Rows are points. Each copy is the shape, with its points in the same order, turned, moved and blurred by noise. Is it also mirrored, or only turned?

Shape (8 x 3):
-0.14	-0.25	-0.42
-0.37	-0.52	0.13
-0.21	0.59	0.46
0.41	-0.04	-0.42
-0.37	0.31	0.57
0.16	0.17	0.53
0.04	0.23	0.61
0.01	-0.40	-0.25
Copy 1 (8 x 3):
-0.29	-0.37	0.05
0.13	-0.57	0.53
0.40	0.54	0.31
0.06	-0.26	-0.55
0.46	0.33	0.58
0.66	0.10	0.11
0.72	0.19	0.27
-0.05	-0.51	-0.02
Copy 1 is: only turned
Copy 2 (8 x 3):
0.29	-0.50	-0.01
-0.22	-0.53	-0.44
-0.46	0.36	0.32
0.59	-0.07	0.08
-0.64	0.12	0.07
-0.24	0.49	-0.09
-0.36	0.43	-0.01
0.35	-0.37	-0.22
Copy 2 is: mirrored

Shape (8 x 4):
0.12	0.20	-0.74	0.20
0.19	0.01	0.29	-0.01
0.11	0.21	0.08	-0.75
0.45	0.29	0.20	-0.01
-0.20	-0.44	-0.30	0.46
0.60	-0.30	-0.11	0.27
-0.44	0.00	0.52	0.18
-0.62	0.69	0.02	-0.38
Copy 1 (8 x 4):
-0.53	-0.10	-0.56	0.16
0.37	0.00	0.09	-0.06
0.34	0.24	-0.16	-0.76
0.48	0.17	-0.26	0.01
-0.45	-0.41	0.36	0.16
0.22	-0.53	-0.17	0.12
0.04	0.30	0.69	0.04
-0.26	0.93	-0.05	-0.32
Copy 1 is: only turned
Copy 2 (8 x 4):
0.36	-0.10	-0.63	-0.35
-0.03	0.14	-0.09	0.38
-0.23	0.66	0.23	-0.21
0.16	0.43	-0.17	0.40
-0.11	-0.66	-0.40	0.09
-0.17	0.06	-0.76	0.40
0.01	-0.31	0.42	0.42
0.42	0.14	0.66	-0.41
Copy 2 is: mirrored
Copy 3 (8 x 4):
-0.31	-0.12	-0.82	-0.21
0.16	0.19	0.07	0.10
0.02	0.80	-0.07	-0.41
0.41	0.25	-0.19	0.06
-0.70	-0.32	-0.22	0.31
0.00	0.11	-0.36	0.56
-0.15	-0.10	0.61	-0.16
-0.25	0.13	0.04	-0.98
Copy 3 is: mirrored

Shape (11 x 8):
0.36	-0.34	0.15	-0.01	-0.21	-0.04	-0.57	-0.36
0.05	-0.53	-0.34	0.30	0.53	-0.14	0.23	-0.16
-0.57	-0.60	0.47	-0.16	-0.51	-0.42	-0.55	0.01
-0.24	-0.03	0.09	0.16	0.26	-0.10	-0.50	-0.48
0.59	0.38	-0.28	0.35	-0.26	-0.49	0.38	-0.55
0.11	0.13	0.37	-0.27	-0.41	0.36	0.58	0.16
0.56	-0.13	0.51	0.45	0.05	0.43	0.54	-0.80
-0.01	0.25	-0.48	0.42	-0.33	0.07	0.61	0.10
-0.30	-0.17	-0.69	-0.23	-0.12	0.00	0.32	-0.29
-0.30	0.15	0.04	0.54	-0.19	0.36	-0.13	0.38
0.17	0.19	0.20	-0.02	-0.21	-0.25	-0.40	0.03
Copy 1 (11 x 8):
0.46	-0.28	0.07	0.20	0.43	0.26	-0.32	-0.49
-0.14	-0.01	-0.45	-0.14	0.89	0.01	0.28	0.12
0.08	-0.56	-0.26	0.70	-0.14	-0.34	-0.67	-0.07
0.19	0.19	-0.13	0.06	0.49	-0.07	-0.57	-0.12
0.41	0.25	-0.57	-0.46	0.13	0.11	0.49	-0.81
-0.33	0.12	0.28	0.08	-0.51	-0.07	0.43	-0.19
-0.20	0.39	0.27	0.19	0.56	0.00	0.56	-0.93
-0.35	0.22	-0.55	-0.40	-0.14	0.27	0.39	-0.17
-0.40	-0.29	-0.33	-0.62	0.25	0.04	0.02	-0.01
-0.29	0.55	-0.33	0.29	-0.26	0.39	-0.23	0.17
0.59	0.03	-0.14	0.14	-0.17	0.07	-0.23	-0.21
Copy 1 is: only turned
Copy 2 (11 x 8):
0.24	-0.41	-0.40	0.63	0.49	-0.19	0.22	-0.31
0.35	-0.23	-0.40	0.27	0.12	0.71	0.02	0.32
0.34	-0.62	0.33	-0.08	0.75	-0.18	-0.31	-0.59
0.24	0.09	-0.09	0.57	0.68	0.15	-0.08	-0.04
0.24	-0.08	-0.21	1.11	-0.62	0.35	-0.12	-0.28
-0.30	-0.26	0.26	0.07	-0.41	0.13	0.57	-0.46
-0.11	-0.30	-0.13	1.02	0.07	0.87	0.84	-0.51
-0.48	-0.29	0.07	0.52	-0.59	0.44	-0.15	0.18
-0.31	0.03	-0.45	-0.01	-0.14	0.36	-0.46	-0.09
-0.43	-0.36	0.51	0.37	0.19	0.02	0.12	0.39
0.27	-0.17	0.10	0.55	0.14	-0.36	0.11	-0.21
Copy 2 is: mirrored

Shape (16 x 11):
0.01	-0.26	0.04	-0.36	-0.09	-0.13	-0.10	0.40	0.04	0.49	0.23
0.10	-0.10	-0.31	-0.21	0.10	0.01	-0.07	-0.10	0.32	-0.22	0.17
-0.25	-0.11	1.99	-0.33	-0.36	0.03	0.09	0.16	0.02	-0.25	0.27
0.03	-0.03	-0.40	-0.26	-0.04	-0.02	-0.08	0.02	0.06	0.12	0.28
0.17	0.48	-0.52	-0.37	-0.32	-0.68	-0.15	-0.15	0.20	-0.16	0.17
0.09	0.17	-0.46	-0.31	0.21	-0.23	-0.21	0.02	-0.81	-0.16	-0.67
0.02	-0.11	-0.16	0.86	0.44	-0.50	0.11	-0.19	0.22	0.13	0.34
0.33	-0.18	-0.23	-0.27	-0.08	-0.11	-0.08	1.50	-0.06	0.12	0.11
0.13	-0.01	0.04	0.32	-0.29	-0.06	0.46	0.21	0.24	0.68	0.26
-0.40	-0.13	0.11	-0.08	-0.15	0.00	0.33	1.21	0.12	-0.25	0.17
-0.11	-0.04	-0.30	-0.16	-0.19	-0.49	0.23	0.29	-0.54	-0.23	-0.70
0.35	-0.13	-0.30	-0.45	0.15	-0.41	0.38	-0.05	0.20	0.20	0.08
0.29	0.01	0.13	0.78	-0.09	-0.10	-0.14	-0.13	0.03	-0.16	-1.54
0.03	-0.07	-0.39	-0.21	-0.44	0.04	0.26	0.24	0.13	-0.07	0.34
-0.10	0.20	-0.22	-0.11	0.27	-0.13	-0.12	-0.05	0.39	0.40	-0.32
0.26	0.52	-0.27	-0.26	0.51	0.07	0.02	-0.12	0.12	-0.08	0.32
Copy 1 (16 x 11):
0.15	-0.06	-0.21	-0.15	-0.09	0.17	0.43	0.43	0.20	0.49	0.01
0.19	0.11	-0.44	-0.12	-0.21	-0.18	-0.23	0.33	0.26	-0.14	0.19
-0.32	-0.14	1.13	-1.16	0.35	0.57	0.56	0.01	0.81	-0.40	0.04
0.09	0.25	-0.45	0.07	-0.15	-0.04	0.13	0.38	0.16	0.09	0.30
-0.21	0.60	-0.50	-0.35	-0.48	-0.53	0.04	0.25	-0.22	0.15	0.67
0.35	1.00	-0.09	-0.05	0.23	0.07	-0.30	0.46	-0.71	0.23	-0.07
0.24	-0.30	0.18	0.09	0.15	-1.02	-0.40	0.36	0.25	0.30	0.29
0.13	-0.26	0.00	0.05	-0.39	0.74	0.17	1.00	-0.49	0.54	0.34
0.10	-0.49	0.08	0.22	-0.14	-0.36	0.47	-0.13	0.09	0.38	0.28
-0.42	-0.46	0.12	0.03	0.07	0.54	0.16	0.79	-0.27	-0.01	0.37
-0.04	0.65	0.17	-0.06	0.05	-0.14	0.06	0.47	-0.84	0.04	-0.16
0.48	-0.09	-0.42	-0.41	-0.24	-0.38	0.23	0.25	-0.29	0.01	0.14
0.16	0.46	0.87	0.19	-0.43	-0.31	-0.93	-0.23	-0.56	0.11	-0.60
-0.14	0.02	-0.31	0.23	-0.33	-0.08	0.36	0.34	-0.01	-0.13	0.44
-0.01	0.04	-0.40	-0.16	-0.12	-0.24	-0.25	-0.11	-0.05	0.46	-0.11
0.43	0.09	-0.61	-0.19	0.11	-0.08	-0.39	-0.01	0.10	0.04	0.66
Copy 1 is: mirrored
Copy 2 (16 x 11):
0.33	-0.58	-0.02	0.05	-0.14	-0.36	0.07	0.31	0.39	0.19	0.05
0.20	-0.14	-0.21	-0.16	-0.23	-0.05	-0.08	-0.32	0.18	-0.25	0.03
0.01	-0.35	0.26	1.41	-0.13	0.42	-0.96	1.10	0.46	-0.25	-0.06
0.28	-0.18	-0.18	-0.29	-0.28	-0.14	0.12	-0.09	0.08	0.12	0.10
0.60	0.30	0.23	-0.24	-0.79	-0.06	0.33	-0.25	0.23	-0.13	-0.22
0.56	0.35	0.28	-0.82	0.37	-0.08	-0.10	0.26	-0.06	0.00	-0.44
0.12	0.19	-0.04	0.52	0.04	-0.55	-0.04	-0.79	-0.28	0.37	-0.04
0.42	-0.36	-0.57	0.00	0.26	-0.67	0.72	0.70	0.62	-0.12	-0.28
0.00	-0.29	-0.19	0.39	-0.16	-0.09	0.22	-0.14	0.41	0.81	-0.09
-0.32	-0.07	-0.24	0.35	0.29	-0.38	0.49	0.62	0.60	-0.25	0.09
0.05	0.21	0.49	-0.45	0.31	-0.04	0.27	0.30	0.13	-0.01	-0.70
0.48	-0.40	0.14	-0.13	-0.07	0.11	0.22	-0.42	0.38	0.06	-0.12
-0.14	0.61	-0.07	-0.25	0.34	-0.27	-0.80	-0.13	0.36	0.38	-1.52
-0.04	-0.21	-0.32	-0.08	-0.35	0.14	0.42	0.07	0.21	0.02	-0.02
0.25	0.08	0.06	-0.30	-0.15	-0.40	-0.35	-0.31	0.60	0.31	-0.04
0.70	0.32	-0.25	-0.06	-0.03	0.09	-0.08	-0.38	0.29	0.00	0.39
Copy 2 is: only turned

Shape (16 x 12):
0.12	0.49	0.30	-0.09	0.77	-0.61	-0.26	0.12	0.46	-0.12	0.14	-0.02
0.01	0.11	-0.52	0.13	-0.56	-0.26	0.36	-0.23	0.42	-0.13	-0.31	-0.29
0.08	-0.09	-0.03	-0.02	0.86	-0.07	0.43	-0.16	0.00	-0.29	0.08	0.20
-0.39	0.13	-0.33	0.11	-0.35	0.29	0.45	0.16	0.47	-0.60	0.05	-0.31
-0.20	-0.22	-0.89	-0.56	-0.47	0.16	0.14	0.21	0.29	-0.34	-0.33	0.16
-0.03	0.09	-0.50	0.10	-0.25	-0.03	0.09	0.24	0.36	-0.81	-0.71	-0.64
-0.36	0.11	-0.50	-0.38	-0.59	-0.28	0.45	-0.08	-0.01	-0.63	0.05	-0.29
0.19	0.47	-0.40	0.39	0.53	-0.18	-0.02	0.07	-0.37	-0.22	0.22	0.32
0.33	0.16	0.62	0.04	0.54	-0.30	0.07	0.75	-0.25	0.38	0.23	-0.18
-0.56	0.21	0.51	0.28	0.64	-0.26	-0.26	0.57	-0.09	0.36	0.13	-0.09
-0.01	0.09	-0.38	-0.01	-0.51	0.31	0.17	0.23	0.48	-0.25	0.19	0.18
0.01	-0.35	0.47	0.25	0.24	-0.22	-0.60	0.27	-0.08	-0.06	0.47	-0.30
-0.02	-0.29	0.18	0.42	0.60	-0.69	0.03	0.86	0.19	0.14	0.53	-0.05
0.34	0.17	0.12	0.20	0.60	0.01	0.29	-0.34	-0.07	-0.11	-0.11	0.11
-0.04	0.00	-0.09	0.33	0.42	-0.24	0.29	-0.37	-0.06	-0.08	-0.29	0.60
-0.19	0.02	-1.08	-0.16	-0.23	0.26	0.32	-0.30	0.37	-0.14	-0.12	-0.54
Copy 1 (16 x 12):
0.14	-0.57	-0.31	-0.01	-0.19	-0.72	0.94	-0.02	-0.15	-0.07	0.20	-0.42
0.37	-0.26	-0.69	-0.05	0.02	0.64	0.26	-0.39	0.07	-0.23	-0.39	0.39
-0.03	-0.09	-0.04	-0.40	0.46	-0.02	0.65	-0.33	-0.24	-0.21	0.55	-0.20
0.16	0.27	-0.69	0.05	0.42	0.47	0.62	0.20	0.11	-0.15	-0.34	0.35
-0.02	0.05	-0.56	0.48	0.69	0.50	-0.01	-0.55	0.35	0.12	-0.13	0.45
0.53	-0.36	-0.73	-0.03	0.68	0.75	0.52	0.15	0.32	0.30	-0.33	0.21
-0.26	-0.03	-1.11	0.15	0.34	0.55	0.14	0.03	0.24	-0.36	-0.04	0.34
0.59	0.10	-0.37	0.14	0.08	-0.10	0.34	0.01	-0.41	-0.12	0.77	-0.20
0.09	-0.14	0.03	-0.56	-0.48	-0.75	0.05	0.19	0.06	0.44	0.45	-0.13
-0.17	-0.19	-0.02	-0.24	-0.32	-0.62	0.36	0.29	-0.71	0.57	0.14	0.08
0.22	0.45	-0.28	0.38	0.26	0.13	0.28	-0.09	0.28	-0.26	-0.42	0.43
-0.14	-0.56	0.38	0.08	-0.14	-0.32	0.27	0.68	-0.13	-0.04	0.29	0.23
0.17	-0.44	-0.08	-0.33	-0.25	-0.74	0.63	0.05	-0.06	0.32	0.53	0.73
0.29	-0.05	-0.01	-0.42	0.20	0.05	0.44	-0.24	-0.35	-0.27	0.27	-0.47
0.37	-0.08	-0.20	-0.27	0.41	-0.05	0.31	-0.46	-0.71	-0.41	0.20	0.02
-0.05	0.03	-0.52	0.39	0.08	1.10	0.49	-0.44	0.21	0.00	-0.07	0.31
Copy 1 is: only turned
Copy 2 (16 x 12):
0.62	0.52	0.68	-0.49	0.29	-0.49	0.20	0.21	0.07	-0.13	-0.26	-0.04
-0.03	-0.22	-0.04	0.46	0.01	-0.01	0.95	-0.10	0.12	0.17	-0.49	0.14
0.21	0.68	0.05	-0.31	0.65	-0.08	0.25	0.28	-0.23	0.06	-0.19	0.66
-0.37	0.14	-0.18	0.53	0.53	-0.26	0.85	0.02	0.33	-0.21	-0.11	0.06
-0.07	-0.12	-0.41	0.23	0.30	0.10	0.85	-0.79	0.38	-0.25	0.10	0.50
0.14	0.28	-0.20	0.62	0.33	0.36	0.83	-0.13	0.75	-0.32	-0.57	0.01
-0.32	-0.24	-0.49	-0.09	0.55	-0.03	0.98	-0.18	0.45	0.09	-0.36	0.01
0.06	0.72	-0.18	-0.34	0.28	-0.21	0.00	-0.27	-0.47	0.01	-0.59	0.05
0.65	0.46	-0.25	-0.40	-0.16	-0.48	-0.29	0.70	0.01	-0.07	0.00	-0.03
0.44	0.44	0.10	-0.15	0.24	-0.87	-0.61	0.28	0.34	0.24	-0.12	0.06
-0.28	-0.12	-0.14	0.35	0.20	-0.24	0.60	-0.26	-0.14	-0.42	0.10	0.11
0.63	0.01	-0.01	0.00	0.60	-0.16	-0.45	0.33	0.00	0.08	0.06	-0.43
1.03	0.17	-0.28	-0.02	0.44	-0.91	-0.17	0.44	-0.24	-0.14	-0.28	0.10
0.08	0.67	0.19	-0.27	0.22	0.16	0.16	0.36	-0.30	0.13	-0.32	0.40
-0.06	0.26	0.21	-0.15	0.32	-0.01	0.02	0.01	-0.34	0.13	-0.62	0.78
-0.11	0.26	-0.24	0.58	0.33	0.06	1.16	-0.52	0.17	0.46	0.03	0.14
Copy 2 is: only turned

Shape (17 x 12):
0.16	-0.05	0.68	-0.19	-0.21	-0.01	0.04	0.21	-0.35	-0.40	-0.17	0.47
0.28	-0.51	-0.14	-0.26	-0.11	0.06	-0.10	-0.28	0.19	-0.26	-0.01	-0.12
0.05	-0.27	0.64	0.12	0.11	-0.08	0.41	-0.08	0.17	-0.34	0.17	0.30
-0.49	0.21	-0.49	0.15	0.35	0.28	-0.20	0.51	-0.55	-0.26	-0.10	0.28
-0.44	0.21	0.36	-0.46	-0.14	-0.08	0.14	0.29	0.08	0.01	-0.56	-0.05
0.20	-0.32	-0.68	0.43	0.18	-0.08	-0.20	0.73	0.07	-0.58	0.16	0.02
0.02	-0.30	0.19	0.30	0.35	-0.19	-0.36	-0.02	0.80	0.19	0.20	-0.31
0.23	-0.61	0.31	0.22	-0.29	-1.15	0.26	0.12	-0.69	0.42	0.24	-0.02
0.88	0.58	-0.86	0.99	-0.47	-0.27	0.50	-0.21	-0.13	0.11	-0.47	-0.26
-0.02	-0.42	0.17	-0.12	0.66	-0.27	-0.12	-0.21	-0.56	0.22	0.09	-0.55
0.32	-0.45	0.49	-0.11	-0.13	-0.22	-0.53	0.40	-0.19	0.29	0.32	0.52
-0.04	-0.11	0.03	0.47	0.34	0.28	0.72	-0.06	-0.13	0.38	-0.39	-0.22
0.21	0.11	0.20	-0.50	-0.07	0.12	0.41	0.21	0.18	0.24	0.54	0.10
0.57	-0.17	0.15	0.48	-0.06	0.15	0.71	-0.11	-0.28	0.35	-0.36	-0.20
-0.33	-0.22	-0.27	-0.29	-0.73	-0.11	-0.06	-0.36	0.41	-0.16	0.34	-0.39
0.42	-0.32	-0.40	0.56	0.40	0.24	-0.14	0.50	0.64	-0.44	0.32	-0.01
-0.10	-0.45	0.01	0.00	0.76	-0.32	-0.27	-0.17	0.29	0.24	-0.47	0.23
Copy 1 (17 x 12):
0.21	-0.22	0.43	-0.14	-0.01	-0.66	0.27	0.17	0.23	0.23	0.49	0.04
0.25	0.18	0.77	-0.18	0.25	0.12	0.13	-0.04	-0.38	0.30	-0.11	-0.12
0.39	-0.30	0.41	0.06	-0.34	-0.59	0.06	-0.25	-0.16	-0.02	0.02	0.14
-0.43	-0.09	-0.21	0.11	-0.26	0.03	-0.11	0.67	-0.51	0.21	0.62	-0.05
-0.50	0.16	0.31	0.33	-0.12	-0.62	0.49	0.26	0.03	0.07	-0.14	0.07
0.12	0.00	0.19	-0.42	-0.15	0.11	0.09	0.62	-1.02	-0.12	0.45	-0.59
0.07	0.30	0.47	-0.39	-0.56	0.37	0.51	-0.39	-0.45	-0.14	-0.16	0.00
0.88	0.50	-0.54	-0.28	0.39	-0.58	0.76	-0.13	0.03	0.10	0.06	-0.35
0.21	0.10	-0.25	-0.17	0.38	0.49	-0.55	0.42	0.30	-0.84	-0.41	-1.08
0.05	0.20	-0.20	0.01	0.07	0.08	0.55	-0.47	-0.18	0.98	0.13	-0.25
0.43	0.06	0.13	-0.65	0.01	-0.10	0.87	0.01	0.01	0.07	0.72	0.28
0.13	-0.07	-0.12	0.58	-0.54	0.31	0.08	0.15	0.11	0.15	-0.27	-0.50
0.08	-0.59	0.18	0.11	0.24	-0.07	0.60	-0.01	-0.23	-0.23	-0.12	0.35
0.52	-0.15	0.04	0.34	-0.09	0.18	0.29	0.09	0.45	-0.13	-0.26	-0.71
-0.09	0.44	0.53	0.22	0.65	0.02	0.20	-0.25	-0.60	-0.35	-0.24	0.34
0.25	-0.18	0.49	-0.35	-0.56	0.53	0.03	0.18	-0.92	-0.31	0.22	-0.38
0.08	0.40	0.19	-0.45	-0.70	0.22	0.19	0.21	-0.14	0.72	-0.33	0.10
Copy 1 is: only turned
Copy 2 (17 x 12):
-0.14	0.12	-0.40	-0.51	0.16	-0.17	0.59	0.46	0.11	0.10	-0.43	-0.46
0.23	-0.18	-0.23	0.31	0.02	0.02	0.13	0.15	0.61	-0.10	-0.04	-0.13
0.29	0.09	-0.18	-0.44	-0.04	-0.75	0.17	0.39	0.27	0.04	-0.13	-0.36
0.01	0.18	0.11	0.10	-0.34	0.25	-0.01	0.02	-0.69	0.00	-0.90	-0.05
-0.50	0.29	0.39	-0.10	0.14	0.02	0.16	0.29	0.06	0.34	-0.10	-0.65
0.65	0.17	-0.24	0.65	-0.62	0.04	0.33	0.42	-0.37	0.12	-0.34	0.19
0.31	-0.59	0.49	0.26	-0.26	-0.49	0.13	0.40	0.12	-0.06	0.48	0.01
0.10	-0.15	-0.54	-0.88	-0.68	0.04	0.58	-0.28	0.20	0.69	0.52	0.11
0.62	0.48	-0.59	0.11	0.71	0.38	-0.34	0.17	-0.58	0.55	0.63	0.79
0.21	-0.25	0.15	-0.52	-0.57	0.32	0.01	-0.25	0.16	-0.48	0.28	-0.23
-0.40	-0.53	-0.33	-0.30	-0.36	-0.23	0.88	0.37	0.14	0.05	-0.18	0.13
0.11	0.49	0.21	-0.52	-0.10	-0.05	-0.61	0.38	0.03	-0.03	0.15	0.26
-0.39	0.38	-0.02	0.02	0.02	-0.65	0.48	-0.14	0.25	-0.21	0.05	0.09
0.19	0.50	-0.25	-0.63	0.17	0.05	-0.24	0.45	0.21	0.04	0.35	0.45
0.25	-0.13	0.33	0.51	0.27	-0.17	0.26	-0.40	0.71	0.53	-0.08	-0.08
0.71	-0.01	-0.04	0.71	-0.41	-0.46	0.21	0.69	-0.18	-0.23	-0.07	0.34
-0.17	-0.62	-0.04	0.00	-0.48	-0.09	-0.45	0.45	-0.03	-0.10	0.20	-0.43
Copy 2 is: mirrored
Copy 3 (17 x 12):
0.00	-0.12	0.32	-0.47	0.18	-0.41	0.56	-0.08	-0.21	0.33	-0.13	0.64
-0.15	0.22	-0.03	0.08	0.34	-0.33	0.39	0.22	-0.56	0.15	-0.10	-0.35
-0.01	0.05	0.01	-0.61	-0.04	-0.59	0.01	0.48	-0.29	0.19	0.10	0.31
0.47	-0.33	-0.30	0.12	0.02	0.49	-0.07	-0.43	0.02	-0.10	0.07	0.53
0.07	-0.33	0.40	-0.64	0.22	-0.26	0.15	-0.28	0.24	-0.08	-0.05	-0.24
0.80	0.22	-0.04	0.31	0.09	0.38	-0.07	-0.06	-0.82	0.07	0.26	0.12
0.11	1.10	-0.24	-0.51	0.22	-0.26	-0.27	0.02	-0.36	-0.23	0.15	-0.36
-0.27	0.51	0.52	-0.44	-1.02	0.15	0.07	-0.03	-0.38	0.80	-0.36	-0.03
0.12	0.43	0.57	0.31	0.26	0.51	0.32	-0.02	-0.17	1.14	1.41	-0.37
-0.67	0.22	-0.19	-0.22	0.04	0.36	-0.51	-0.04	-0.36	0.20	-0.43	-0.02
-0.01	0.63	-0.26	-0.33	-0.36	-0.39	0.43	-0.56	-0.38	0.35	-0.61	0.28
0.00	0.05	0.04	-0.31	0.29	0.07	-0.62	0.18	0.25	0.71	0.42	-0.13
-0.24	-0.06	-0.17	-0.20	-0.21	-0.83	-0.14	-0.53	-0.27	0.18	0.29	-0.13
-0.10	0.33	0.22	-0.14	0.27	-0.20	-0.22	0.15	-0.05	1.13	0.39	-0.13
-0.10	0.32	0.31	0.40	-0.14	-0.54	0.23	0.15	-0.22	-0.56	0.10	-0.62
0.84	0.62	-0.46	0.19	0.35	-0.15	-0.34	-0.01	-0.89	0.10	0.44	0.17
0.05	0.33	-0.67	-0.75	0.36	0.39	0.02	0.13	-0.26	0.08	-0.20	-0.36
Copy 3 is: only turned

Shape (16 x 12):
-0.65	-0.50	0.01	-0.25	-0.21	0.03	-0.49	0.42	-0.37	0.49	0.30	-0.39
-0.32	-0.11	0.23	-0.19	-0.17	0.12	0.45	-0.39	0.72	0.15	-0.35	-0.69
-0.08	-0.07	-0.59	0.12	-0.14	0.55	0.10	-0.14	0.36	0.11	0.73	0.44
0.24	0.13	-0.62	-0.18	-0.21	-0.12	0.09	0.00	-0.20	0.32	-0.26	0.42
-0.40	-0.51	-0.09	-0.28	-0.15	0.42	-0.18	0.05	0.55	-0.34	0.57	0.25
-0.70	-0.51	-0.12	0.46	-0.04	-0.01	0.45	0.12	0.10	0.43	0.17	0.33
-0.39	-0.06	0.37	0.32	-0.44	-0.39	0.59	0.69	0.00	0.50	0.60	0.23
-0.19	0.20	0.15	-0.16	0.62	0.21	-0.02	0.36	-0.35	-0.07	-0.25	0.16
0.17	-0.54	-0.60	-0.71	-0.48	-0.61	-0.38	0.51	-0.16	0.05	-0.08	0.36
-0.55	0.56	0.45	0.01	-0.52	-0.53	0.57	-0.28	0.40	-0.36	0.11	-0.21
0.13	-0.20	0.04	-0.02	-0.56	0.02	0.49	-0.17	-0.45	0.38	0.04	0.47
0.03	0.19	-0.34	0.04	0.39	0.00	-0.57	-0.23	0.53	-0.51	0.38	-0.37
-0.16	0.50	0.31	0.20	-0.50	0.15	-0.55	-0.05	0.27	-0.07	-0.38	0.15
-0.65	0.21	-0.18	0.30	0.25	0.09	-0.51	0.70	-0.33	0.33	0.49	-0.63
0.14	-0.02	-0.06	-0.03	-0.28	-0.23	-0.18	-0.41	0.34	0.14	0.00	-0.24
-0.42	-0.23	0.36	-0.05	-0.25	-0.12	0.23	0.58	-0.19	-0.44	-0.20	-0.50
Copy 1 (16 x 12):
0.60	0.16	0.32	0.68	0.12	0.09	0.16	0.89	-0.36	0.35	0.11	-0.11
0.07	-0.37	0.06	0.44	0.30	-0.97	0.43	-0.23	-0.08	-0.14	-0.15	0.21
0.68	-0.40	-0.60	-0.25	-0.24	-0.15	-0.37	0.03	-0.43	0.24	0.62	0.25
0.12	-0.29	-0.36	-0.22	-0.01	0.62	0.33	-0.10	-0.11	0.42	-0.13	0.26
0.71	-0.44	-0.26	0.19	-0.01	-0.36	-0.37	0.49	0.22	-0.14	0.56	0.10
0.37	-0.73	0.60	0.08	-0.03	-0.01	0.02	0.09	-0.59	0.23	0.63	0.19
0.60	-0.33	0.91	0.06	0.17	-0.03	-0.36	-0.08	-0.19	0.97	0.26	0.25
-0.33	-0.15	0.09	0.53	-0.38	0.38	-0.21	0.01	0.06	0.13	-0.02	-0.35
0.69	-0.26	-0.15	0.03	0.08	0.77	0.47	0.65	0.58	0.40	-0.16	0.52
0.28	0.14	0.61	-0.13	0.46	-0.62	0.16	-0.79	0.41	0.09	0.23	-0.06
0.38	-0.43	0.19	-0.34	0.41	0.40	-0.20	-0.09	-0.46	0.25	-0.32	0.23
0.04	0.53	-0.47	0.05	-0.48	-0.45	0.05	0.22	0.32	-0.11	0.53	0.27
-0.41	0.07	-0.20	-0.18	0.63	-0.26	0.04	0.19	0.24	0.45	0.32	-0.28
0.29	0.58	0.29	0.54	-0.53	-0.10	0.09	0.58	-0.40	0.76	0.42	-0.36
0.07	0.16	-0.17	-0.06	0.31	-0.31	0.24	0.05	-0.03	0.10	0.00	0.52
0.21	-0.12	0.79	0.22	-0.14	-0.29	0.14	0.31	0.39	0.15	-0.32	-0.39
Copy 1 is: only turned
Copy 2 (16 x 12):
-0.10	0.18	-0.82	0.44	0.45	0.28	0.12	0.18	-0.01	-0.50	0.51	0.10
0.38	0.68	-0.14	-0.02	-0.35	-0.48	0.02	0.90	0.10	0.09	-0.01	-0.27
0.20	-0.06	-0.75	-0.63	0.31	-0.25	-0.38	-0.25	-0.57	0.31	0.09	-0.41
-0.06	-0.64	0.01	0.03	-0.05	0.12	0.08	-0.04	-0.38	0.09	-0.19	-0.50
0.56	0.62	-0.63	-0.14	0.69	0.04	-0.26	-0.16	-0.29	0.29	0.01	-0.35
0.41	-0.32	-0.70	0.39	0.19	-0.17	-0.55	0.44	-0.32	0.33	0.47	-0.21
0.37	-0.61	-0.59	0.01	0.52	0.19	0.10	0.72	-0.13	0.58	0.83	0.04
-0.18	-0.18	0.30	0.11	0.37	0.06	-0.52	-0.08	0.20	0.06	0.00	0.35
0.20	-0.34	-0.29	0.52	0.38	0.82	0.57	-0.18	-0.52	-0.07	-0.41	-0.38
-0.03	0.26	-0.22	-0.10	0.04	-0.11	0.29	0.82	0.49	1.17	0.17	-0.34
0.07	-0.60	-0.01	0.22	0.42	-0.41	0.23	0.11	-0.38	0.28	0.41	-0.66
-0.24	0.81	-0.36	-0.38	-0.28	0.19	-0.16	-0.30	-0.31	0.43	-0.21	0.26
-0.06	0.33	0.22	-0.18	-0.18	0.45	-0.14	-0.04	0.31	0.31	0.55	-0.64
-0.55	0.06	-0.81	-0.06	0.21	0.55	-0.36	0.24	0.04	-0.27	0.58	0.56
0.10	0.34	-0.17	-0.03	-0.38	-0.04	0.33	0.11	-0.24	0.31	0.13	-0.30
-0.21	0.41	0.02	0.44	0.57	0.38	-0.06	0.90	0.00	0.31	0.18	0.03
Copy 2 is: only turned
